Each row of a before or after table is a point. One or more steps were done to the points. Then noise was added and the rows were shuffled. The steps act on columns, c1 being the first. Name the steps. A step turns or swaps two columns, mirrors them in a line or flattens them onto one, adds a multiple of one to another, or multiplies or shifts one. Angles are multiples of 10 degrees, from the lower column toward the higher: turns from -170 to 170, lines from 10 to 170 but not 90. Use the fewest steps. Two steps may share a column if one is a turn and the other turns, adds or multiplies; they go together, in the order done. Otherwise the lowest column goes first.

Before (8 x 2):
[[-32, 8],
[-18, 36],
[19, 42],
[-39, -33],
[-26, 13],
[7, -34],
[45, -5],
[44, 2]]
After (8 x 2):
[[44, -11],
[3, -45],
[-32, -13],
[2, 33],
[-39, 32],
[31, 24],
[8, 28],
[8, -43]]
Steps: turn c1 and c2 by -80 degrees

Before (8 x 4):
[[-9, 17, -59, 6],
[11, 15, 13, 5],
[16, 14, -24, 24],
[11, 14, -49, 37],
[14, 14, 20, 0],
[-41, 11, -5, 17],
[-13, 18, 20, 7],
[4, -38, 12, 4]]
After (8 x 4):
[[-13, 39, -5, 1],
[12, -6, 40, -17],
[62, -15, 0, -8],
[20, -8, -18, -24],
[46, -8, -21, -38],
[-15, -14, -8, -6],
[-15, -15, 15, -10],
[-22, -14, -9, -4]]
Steps: mirror c1 and c3 in the line at 130 degrees; turn c2 and c4 by -170 degrees

Before (12 x 8):
[[23, 17, 53, -29, 26, -10, -20, -32],
[19, -23, -12, -15, 20, 20, 33, -23],
[-51, -16, 51, 22, -26, 24, 25, -28],
[-49, -28, 1, 11, 15, -13, -3, 20],
[26, -35, 26, -1, 25, -36, -1, -28],
[19, 1, 13, -2, -11, 19, -12, 29],
[-42, 6, -18, -9, -13, -38, -21, -5],
[-13, 15, 45, -1, 0, 29, 26, 14],
[8, -9, 49, -7, -3, -4, 35, -6],
[22, 13, -17, 21, 21, -47, -22, 4],
[-52, -13, 7, -39, -38, 16, 38, -34],
[-9, -12, 56, 6, 35, -24, 6, -15]]
After (12 x 8):
[[23, -34, 26, 13, 25, -37, -2, -28],
[17, 2, 12, 10, -10, 20, -12, 30],
[-26, -14, 8, -60, -39, 15, 38, -34],
[9, 14, -18, 29, 22, -47, -23, 4],
[23, -24, -11, -4, 21, 19, 34, -23],
[-49, -27, 0, -14, 16, -12, -1, 19],
[-13, -10, 56, 1, 36, -22, 7, -15],
[-56, -16, 53, -6, -26, 24, 25, -28],
[-13, 12, 45, -4, 2, 30, 24, 13],
[11, -8, 48, -3, -3, -4, 35, -6],
[35, 17, 53, -12, 26, -9, -19, -32],
[-31, 7, -18, -29, -14, -39, -20, -5]]
Steps: turn c1 and c4 by 30 degrees

Before (11 x 9):
[[23, 31, 20, -31, 15, -27, 35, -4, -3],
[1, -25, 13, 4, -14, 33, 6, 22, 1],
[-9, 7, -13, 13, 21, 1, 24, -14, 5],
[-11, 14, 28, 16, 17, -22, 32, -27, -6],
[-1, -10, 0, -18, -41, 17, -6, -2, -1],
[-9, -11, -11, 7, -46, 7, 3, 38, 2],
[6, 7, -6, 25, -12, 17, -14, 9, -4],
[38, -9, 24, -4, 15, -34, 30, -26, 11],
[-18, -11, 6, 5, 15, -4, -22, 5, 24],
[3, -29, -6, -17, -21, 1, -17, 25, -26],
[20, 28, 34, -42, -11, -33, 3, 13, -23]]
After (11 x 9):
[[-10, 10, 11, 9, -57, 6, 4, 41, 1],
[6, 8, -6, 24, -16, 22, -15, -10, -1],
[38, -26, 8, -5, 19, -45, 29, 18, 9],
[-3, -2, 10, -17, -53, 19, -6, -12, -1],
[-18, -9, 11, 7, 21, -28, -19, -28, 25],
[-10, 15, -5, 14, 27, -3, 25, 24, 7],
[-11, -26, -18, 14, 21, -16, 35, 22, -6],
[2, 1, 30, -16, -26, 25, -19, 1, -25],
[20, -13, -34, -32, 19, -23, 34, 48, -2],
[-2, -17, 26, 3, -19, 32, 1, 30, 0],
[19, -29, -32, -45, -13, -8, 2, 16, -24]]
Steps: mirror c2 and c3 in the line at 140 degrees; multiply c5 by 1.3; add -1 times c9 to c6; add 1.5 times c7 to c8
